Rows are points. Any point is a mix of the corners, with weights that add up to 1. It lies inside the corners' shape when no weight is negative. Say inside or outside, and name the corners with a negative weight.
In the rows, 128 means zero.

Corners:
(1): [116 141 156]
(2): [168 175  76]
(3): [ 89 157  74]
(4): [142   7 101]
Points:
[123 122 125] => inside
[123 141  67] => outside (1)
[131  84  71] => outside (1)
[109  98 129] => outside (2)
[116  79 107] => outside (2)

Corners:
(1): [145 166 171  93  95 149  80  47]
(2): [138  12 166 129 154  78 148 135]
(3): [147 159   7 132 159 182 147 157]
(4): [159  11 153 218 149  88 110 172]
(5): [166 192  69 134 122 179 138 176]
(6): [115 182 140 172 103 147 135 124]
(7): [138 136 161 127 187 121 120 149]
(8): [118 187 158 145  98 129  72 150]
(9): [153 142 157 147 169  92 144 115]
Points:
[161  91 104 153 171 120 147 167] => outside (1, 6, 8)
[149  89 129 147 155 115 133 124] => outside (5, 8)
[144 116 133 135 144 134 121 125] => outside (8, 9)
[139 130 135 129 143 124 136 132] => outside (4)
[135 139 148 151 137 125 111 144] => inside

Corners:
(1): [181  99 120 185 106  88 141 165 162  85 191 113 158 171]
(2): [113  36 112 102 150 185 149 151  80 146 179 122 107  81]
(3): [175 137 124 121 109 159 100 170 101  81 180 133  81  49]
(4): [159 160 162 166  38 153  94 174 177  68 112 113  89  19]
(5): [148 137 134 185 126 173  24  98 178 118  64 138 102 192]
(6): [178  39 106 123 199 120 169 111 139 100 137  99  98  46]
(7): [101 146 208 154 148 161 123  54 178 224  98 135 127 174]
(8): [157 112 126  80  99 165  96 200 168  73 106  79  99  56]
(9): [204  60 148 146 179  82 154  64 124 221  84  48 113 124]
(10): [115  96  69  65  70  93 136  62  47  97  42  34 193 177]
(11): [210  37   9  79  60 126 140 198  78 155 144 136 152 161]
(12): [181  89 125 108 119 116  95  66 131 119 169  78 135  52]
(13): [ 98  92 183 133 138  85 131 154 148 153 156 147 114  84]
(14): [ 88 119  43 102 148 180  87 178 147 159 100 118 117 164]
(15): [134 123 169 159  97 132 145 183  78 159 192 175 187  94]
Points:
[149  90 113 143 120 129 124 132 131 140 130 118 137 134] => outside (3, 8)
[159 107 122 128 107 143 116 136 124 124 132 108 126 101] => outside (13)
[161  85  99 116 110  93 110 111 138 115  85  70 130 121] => outside (2, 3, 7, 15)
[150 111 130 131 116 129 117 138 131 132 133 119 128 111] => outside (2)
